Every row gives one point. To make a cloud, some directions were put in groups of two or more. Within a group, all points are equally far from the middle, so they leave a hole (a ring in 2 directions, a hollow ball in 3). The other directions are filled evenly. Then the cloud was stretched, turned, moved and blurred a little. Count the holes, and give their numbers of directions, smallest first.

Cloud (21 x 3)
[[-29  17 -20]
 [-51  -9 -43]
 [ 34 -27  29]
 [ 34 -30  25]
 [ -8 -68   9]
 [  2 -48  38]
 [-43 -75  18]
 [-68 -63   7]
 [ 36  63  -9]
 [-38 -31  44]
 [ 37   1  91]
 [-37   7  21]
 [-47 -50  30]
 [-35 -64  27]
 [-28 -68  24]
 [ -9   9 -60]
 [-37   1  30]
 [-67 -22 -35]
 [ 46 -13  48]
 [ 41  38 -27]
 [ 16  43 -25]]
Holes: 1 (2)

Cloud (31 x 4)
[[  1  17  48  20]
 [ 15  42  25  17]
 [ 11 -27  77 -14]
 [  2 -27 -30 -25]
 [-37 -65 -44  42]
 [-20 -37  66 -65]
 [ 46 -64  12 -10]
 [ 17 -56  63  -3]
 [ 43 -31   6  62]
 [ -8 -72  60 -30]
 [ 51 -22  18 -46]
 [ 66 -45  14   2]
 [ 57  -8 -19  65]
 [ 66  -9  24 -35]
 [-48  25  -6  27]
 [ 32  17  64 -30]
 [ 13 -27  66   9]
 [ 58  21  37 -23]
 [-34  32 -24  21]
 [ 69 -14  20 -27]
 [ 40  43  -4  29]
 [-38 -84  -3   3]
 [ 46  19  53 -33]
 [ -1 -76 -21   0]
 [ 24 -81  28  -8]
 [ -2  -1  47  32]
 [ 20 -11  55 -71]
 [-47  -4   3  58]
 [ 34 -22  17 -55]
 [ 16 -11  68 -67]
 [ 58  -9 -17  64]]
Holes: 2 (2, 2)

Cloud (51 x 6)
[[ -51  -10  -27  -35  -31  -55]
 [ -36  -13   44   40  -45   34]
 [  60  -19    1   -1  -16  -77]
 [   2   10   66   61  -40  -82]
 [ -54   40    6   -2   58  -15]
 [  -9  -28   39    6   20   59]
 [ -45   35  -16   34  -16  -46]
 [  35    3   38   57    2  -71]
 [ -74   22   25  -12   67  -28]
 [  17   45    9   48   26  -35]
 [  38   20   45   29  -20   13]
 [  12  -12   21   65    2  -10]
 [ -37  -36  -19  -34   50   54]
 [ -28  -44  -30   47   31  -57]
 [-104  -49    9   -7   -1   17]
 [ -93  -29  -13  -23   -5  -12]
 [   3   58   26   -4    5  -59]
 [ -49  -20  -17   16  102  -40]
 [ -42   -3  -23  -21   94   17]
 [  34  -48    3   -8   21   -3]
 [  29  -50   -5   45    1   -9]
 [ -81  -40   29    4  -39   -2]
 [  -4  -42  -58   41  -25  -11]
 [ -61  -43    5   12  -45   16]
 [ -73  -66  -45   30   61  -15]
 [  36    9   77   -5  -73  -56]
 [ -79    9   29  -34  -13    3]
 [  -1   -2   27   36  -42   30]
 [ -66   -4   15   19  -15  -61]
 [ -26  -30   67   40  -58  -40]
 [  -7   -1  -32  -37  -32  -16]
 [ -40  -34  -48   30   81   10]
 [  19   14   -5   10   24  -90]
 [   7  -16   59   32  -20  -77]
 [ -65   18   28  -21   22  -45]
 [ -31   14  -39   34   30  -58]
 [  -6   -8    6  -14   10  -87]
 [   0  -67  -58  -27   33   29]
 [  33   11  -20  -22  -12  -35]
 [  38  -31   36   -9  -86  -38]
 [ -49  -75    2  -52  -14   21]
 [ -87  -37  -48    4   24  -24]
 [ -24   15   67  -21  -58  -55]
 [ -83  -19   18  -21   57  -41]
 [ -50  -34   32   54   -4   -4]
 [  50   -5  -30   -5   20  -60]
 [ -52   53   50    8  -39  -67]
 [   3  -38   62  -21  -22    4]
 [  56   -6   45   37  -54  -12]
 [ -21  -88   20  -33  -14  -13]
 [  18  -23    5   17   18   26]]
Holes: 1 (4)

Cloud (78 x 8)
[[ -12    8  -75  -40   19  -15  -25  -10]
 [ -87   35  -69  -35  -38  -15  -33  -28]
 [ -29   46   30  -17   49  -11   28    2]
 [  63   65  -35   -6   18    7   19  -20]
 [  29   31   31   70  -12  -35   44   -9]
 [   2  -45  -29   46  -14   69  -16  -26]
 [  -2   33   17  -10   -7   40    8  -23]
 [   1   72  -89  -26    1  -49  -53    8]
 [ -57   62   24    5   19   -3  -41    1]
 [ -20  -14  -17   -6  -35  -13    4  -22]
 [ -29   32    5  -10    4  -40    7    8]
 [   9  -45  -49    6   21  -42   47  -40]
 [ -35  -11   14  -20  -19   42   -2    2]
 [ -41   56  -57   36    8   13  -15  -11]
 [  10   60  -38  -47   37  -58   -8  -15]
 [ -18   25   34   16   51   -8  -18    3]
 [  -5   19  -34  -85   65   -5  -48  -15]
 [   6  -80  -50   17  -41  -47   -2   11]
 [ -30   42  -60   29  -23  -23   51  -16]
 [  66   -9  -11   29   21   23   52  -45]
 [  37   48   -4  -25   -1  -97   17   17]
 [ -35  -28  -34   55   15   13  -16    4]
 [ -30   57  -40  -45   32  -30   57  -29]
 [  17  -12  -54    6  -28   -7  -22  -40]
 [  71  -25  -33   18   36  -11   33  -41]
 [ -91  -37    9   52   -6   30  -86   15]
 [  58   40   24  -25   10   -5  -12  -11]
 [  -8  -53   40   13  -28    7   33  -21]
 [ -23  -38   31   -8   45    8   26  -73]
 [  12    3  -12    3  -46  -58  -42  -14]
 [ -68   -2   -9  -55  -38  -42   -9  -12]
 [ -18   87  -43   47    4   29  -29  -18]
 [ -58   39   32  -38  -21  -37  -65   -5]
 [  44  -29  -33   81   20   29   36  -55]
 [  17   67  -12   28  -33   12   32  -25]
 [  60    2   23   18   41    4    0  -29]
 [  -7   56  -12  -19  -19  -29  -17  -58]
 [ -56  -25  -21  -32    2  -32   35  -15]
 [ -66   53   16  -67  -40  -29  -54    9]
 [  18   -4  -48   56  -34  -10   30 -121]
 [  29   23    6  -24   20  -25   12  -32]
 [  54    3   12  -11   17  -31   91  -86]
 [ -64   63    1  -25   33  -39  -29   -4]
 [ -31   52  -65    0   22  -47   22  -32]
 [  65  -44   36   -1    0   18  -11   63]
 [   6   42    9  -22   26    3  -47   16]
 [ -11  -12   33  -35  -21   13  -30  -40]
 [ -20    0   70   22  -12  -13  -75    7]
 [  46  -33   36   78  -40  -28   53   19]
 [ -45   49   37   28  -14  -11   -9  -30]
 [  46   82  -11  -93   36  -28  -42  -13]
 [  -1  -22   59  -48    0  -22  -30   40]
 [-109  -32  -47  -45    6    1  -45  -34]
 [ -23   10   28   43   -8   24  -61   -3]
 [ -40  -71   20   65   -4   36   -1  -25]
 [  41   43  -30   21   -9   16  -21    4]
 [  -5  -63   49   -3    1  -33  -17   43]
 [  12  -27  -34   19  -11   54   38   42]
 [   6  -17  -28    0  -29   56  -29   -3]
 [ -25   25   -7   37  -34  -21  -22   49]
 [  11  -48  -30   39    1  -42   14   26]
 [ -21   69  -19  -58   34  -33   -2  -11]
 [  15  -51   60  -37   10   16   -4  -23]
 [  47  -30  -19   65  -30   17  -13  -26]
 [  43  -50   10   36   -6   29  -38    7]
 [   5   19    5  -81  -34    5  -34  -21]
 [  -4  -52   42   -8   20  -12   33  -67]
 [  -1   75  -31   47  -14  -46  -38   10]
 [  20  -46   59   47   58   16   48  -40]
 [  26   73   -7   84  -14   22    1  -33]
 [ -39   71    1   53  -56  -17  -28    7]
 [   3  -36   29   60  -36   31   -3  -32]
 [  21  -70  -13  -31   57   19  -18  -17]
 [ -26   36  -26  -42  -20  -49    5   53]
 [  -4   40  -52  -53  -30  -31  -63    0]
 [  57   30  -56  -16  -19  -33  -22   -4]
 [ -38  -48  -13   69  -30   -6    5  -29]
 [ -31   10  -19   65   31   -1   -1   21]]
Holes: 0

Cloud (103 x 9)
[[  29   37  -26  -14   42   -3   32   64  -30]
 [ -21   -2  -21  -82   38  -55   27  -47   24]
 [  49   26  -82  -47   -5  -10   33  -33   21]
 [  61    0  -77  -37  -18  -50   17  -59   51]
 [  16  -24   25  -13  -46  -49   -3  -14   -6]
 [  11  -36   10  -40   13   11   49  -12    0]
 [   9  -31  -28  -65  -59    1   15  -28  -62]
 [  -9   41  -51  -38   20  -16   48   12  -35]
 [  37   14  -34   -4   61   72   -8   23    0]
 [   8   37  -20   12  -17   -4   37  -13   57]
 [   3    2  -38   -7   41  -46   74    6   14]
 [   1   58   -1   -2   60  -14  -34  -43   40]
 [  33    2   34  -26    8    4   48   13    1]
 [  11  -36  -57  -50   17  -11  -26   42  -65]
 [  67    9  -24    2   44   26   -6    2  -64]
 [  67   44  -34  -62    0   18   38   20    8]
 [  28  -14   71  -12   57  -42    1  -12   48]
 [  -6  -27  -22  -67  -24   -7   23  -22   65]
 [  59  -45  -24    4  -28   39  -17   19   13]
 [  13  -14   31  -15   50  -83   -5  -45    7]
 [ -37  -36  -43   -8   13   11  -56  -13  -16]
 [  16    5   -4  -25    3   29   58   21  -47]
 [  15  -19   30  -78   54  -18  -72  -27  -93]
 [  83  -43    3   -9  -23    3  -30   17    7]
 [  49   -8   48  -48    2  -42   54  -12   36]
 [  63   19    7   -4  -39   75  -19   21   93]
 [ -11    5  -82  -12  -17   94  -15   52   34]
 [   2    9   48   32  -12  -27  -45   -2  -36]
 [ -51  -14  -31  -51   13   38    1   18    8]
 [  40   24  -56  -18  -22   93   56   27   29]
 [ -34  -42  -21  -20   60  -38  -12  -33   46]
 [ -52   33  -44  -36   42  -15   37  -16   37]
 [  51   -8    4  101  -33    3    7   21  -14]
 [   6  -49   26   16   19  -66  -26   43   42]
 [   9  -50   -6  -29   36  -78   45   32   49]
 [  14   35  -33  -21   21  101   56   23   18]
 [  10    1  -50  -71   -5  -10  -69   17  -73]
 [   7    4  -69  -64  -29   43  -32   24  -24]
 [   9   55  -17   20   15  -83  -48  -37  -33]
 [ -14  -17   23  -19  -48   46    7   30   37]
 [  30   39   20  -24   48   12  -14   33  -99]
 [  41  -10   54   17    1 -105  -12  -12   -9]
 [  48  -18  -46  -41    1   23  -43   26  -75]
 [  69    2  -39   21  -30   39   -8   11  -53]
 [  78   -5  -15  -26  -26  -51  -52  -68   39]
 [  27  -15  -85  -61   28   23   29   37   37]
 [  34  -62   46  -13   79  -60  -28  -19  -42]
 [ -60   -5  -30  -21  -22    9  -53  -14   65]
 [  45   21   15   15   71   -9    5  -36   83]
 [  24  -36  -48  -13   32    6  -49  -17  -11]
 [ -10   36  -24  -16  -32  -79   17  -64   20]
 [  39   24  -39  -21   28   54   80   57   41]
 [   6   68    6   17  -27   43    2  101   44]
 [  41   13  -40   -6   17   97    5   66   -6]
 [  -6  -60  -50  -21   13  -55   24  -30  -72]
 [  11   50  -63   30  -56  -48   -6   -6  -30]
 [ -10  -14   18  -49   51  -40    7   26   34]
 [   9  -39  -51  -94    8  -29   44   13  -40]
 [  38  -67  -29   -7  -74  -65   21   -1  -16]
 [  52   10  -28   12   51    9   28   23   43]
 [  77   21  -23  -42  -63   56    0   15   13]
 [  24    8  -72    6  -34   82   18   45   37]
 [  14  -60  -53  -50   30  -36   14   26  -50]
 [ -11  -22  -63  -88   22   66    2  -21   32]
 [  -5   33   15   21   29   20   -5   40   -5]
 [  39   32  -96  -85   -6   20    4    2  -62]
 [  83   -4  -33  -56  -13   77   51   27   45]
 [ -35  -17  -90  -21    5   32  -48  -15    2]
 [   3  -18   44  -38   12  -14  -51  -10   64]
 [  21  -35  -63  -72  -19  -54    0  -43    1]
 [   2   61   23   -5   13  -21  -36   -3   -4]
 [ -47   55    7  -38   49  -42  -28  -29   49]
 [  38    1  -26   38    5  -17   34  -28  -26]
 [  32    2  -94  -77   16    7   35  -10   56]
 [  13  -20   -8  -29  -35  -31  -49  -22   70]
 [ 104  -42  -26  -19   49   41    5   32  -88]
 [   7  -31  -64  -23   51  -60  -63  -14  -26]
 [  29   55  -60  -82   42   40    6   13   17]
 [  66  -22  -48    1   12   58  -16  -52  -53]
 [  -9    0  -12  -86  -20   28  -16   27   60]
 [  48  -23  -63  -32  -59  -34   13   12   55]
 [  36  -46   33    0  -35  -19  -61  -29   38]
 [  10  -34   62  -36   55   42    2   53   39]
 [  92   23  -12  -15  -26   -7   48   57   -8]
 [ -23   17    4    2   19   20   17  -38   41]
 [ -33   19    0  -40   16  -15  -20  -14  -33]
 [  17    3   32   89    5   13  -29   24  -41]
 [  56  -59   27   -5   12  -49  -65  -36    7]
 [  38  -54   13  -35   32   44  -33   64  -49]
 [  51  -64   72   28   20  -40    1    9   -5]
 [  54  -54   16   37  -49    5  -71    2    0]
 [ -22  -34  -67   12  -66    3  -13   -2   85]
 [  46   47  -37  -35   43  -25  -23  -24  -51]
 [ -26  -63  -26   17   58  -33  -12   44   -1]
 [  22    9  -23   43  -42  -36   42    6   -9]
 [  22   48  -46   13  -40    5   -7  -34   67]
 [   0  -35  -48  -74    9  -50    6  -56   38]
 [  -8   -2   44    0  -47   -3    1   13   79]
 [  41    4  -53   -5   97   -6   -2   26    8]
 [  38   49  -12   -7    0  -71   -5  -54   27]
 [ -21   71  -42  -17  -54    2   28    4   37]
 [  17  -58  -64  -42    8   53    4   48  -93]
 [  96  -73  -29   23   78   -1    2   -3  -30]]
Holes: 1 (2)
